Each row of a before or after table is a point. The points were changed in one or more steps. Then noise was added and the rows were shuffled. The steps act on how far a point lies along the listed directions, d1 being the first. Name the steps. A step turns or swaps two directions, mirrors them in a line or flattens them onto one, adds a multiple of one to another, or multiplies one. Angles are multiples of 10 degrees, from the lower direction toward the higher: turns from -170 to 170, lines from 10 to 170 but not 90. Use the fewest steps. Two steps may share a direction if one is a turn and the other turns, adds or multiplies; they go together, in the order done. Otherwise the lowest direction goes first.

Directions:
(1): [-10.5 -7.7 20.5]
(2): [-7.7 22.6 4.5]
(3): [-20.5 -4.6 -12.2]
Before (14 x 3):
[4.3 -4.1 0.0]
[-4.1 10.1 3.3]
[-3.7 -0.7 -3.8]
[-2.5 -2.3 3.9]
[1.5 0.2 4.3]
[-7.5 -0.3 -3.0]
[-9.5 2.1 -1.5]
[-11.5 -0.3 -2.8]
[-1.0 -5.9 -1.1]
[-4.4 2.0 -1.7]
[-0.5 -7.0 -4.7]
[-1.2 -5.3 -3.4]
[0.7 1.8 5.4]
[-6.4 -7.1 -1.5]
After (14 x 3):
[-3.2 -0.9 4.3]
[3.4 8.9 6.6]
[1.0 4.6 1.1]
[-6.4 3.4 1.4]
[4.1 3.4 2.2]
[2.0 6.4 3.6]
[-4.1 4.1 0.5]
[11.3 -3.6 2.3]
[-6.3 5.7 -0.1]
[-5.9 6.9 5.6]
[0.5 -4.8 1.7]
[-1.3 -4.2 0.9]
[5.1 6.4 5.6]
[-5.1 -1.6 -2.4]
Steps: add -0.3 times d2 to d1; turn d2 and d3 by -120 degrees

Directions:
(1): [-22.8 24.4 6.1 -0.5 -2.4 4.1]
(2): [-16.7 -8.5 -10.0 15.4 15.4 -15.8]
(3): [-5.4 -1.5 -3.6 -27.4 -1.5 -19.5]
(4): [-1.1 2.1 -18.8 -11.7 18.4 18.5]
Before (12 x 6):
[-3.1 2.6 4.1 2.9 0.3 -7.8]
[-2.8 6.1 5.3 2.3 -4.5 0.6]
[6.8 -2.8 -0.4 -0.1 0.1 6.7]
[0.0 -3.3 -0.5 4.9 3.9 -4.7]
[3.5 1.9 2.1 8.4 -3.6 4.3]
[3.1 -4.8 -5.4 5.1 6.0 4.4]
[-4.5 -3.9 -9.5 -3.8 12.1 0.5]
[-6.3 0.2 -2.0 -1.4 0.9 -6.4]
[-4.6 3.0 2.5 1.0 -0.3 0.2]
[-0.8 1.0 1.9 -2.8 -1.0 -1.5]
[0.9 2.8 0.5 1.2 -2.7 4.4]
[-5.6 3.8 3.3 -0.2 -2.3 -8.7]
After (12 x 6):
[-3.7 6.6 -3.2 -5.2 2.9 6.4]
[3.9 -6.4 -1.1 -2.4 -0.2 -6.0]
[-1.8 -0.2 -5.6 -7.5 1.6 -5.4]
[0.7 -1.9 1.9 2.5 -0.4 -1.3]
[3.3 5.3 1.8 2.3 1.0 15.6]
[3.9 -4.3 0.7 -2.0 -0.5 -0.4]
[-0.5 -2.8 -4.4 -1.1 2.0 -2.2]
[0.6 5.7 3.9 -4.5 -2.2 1.2]
[5.8 0.3 5.7 -2.3 -3.5 -4.2]
[-6.9 1.4 -3.8 -0.5 5.9 0.1]
[5.1 0.0 3.8 1.4 -5.9 2.6]
[7.0 -1.9 5.4 1.0 -6.3 -4.1]
Steps: turn d1 and d2 by -170 degrees; mirror d3 and d4 in the line at 110 degrees
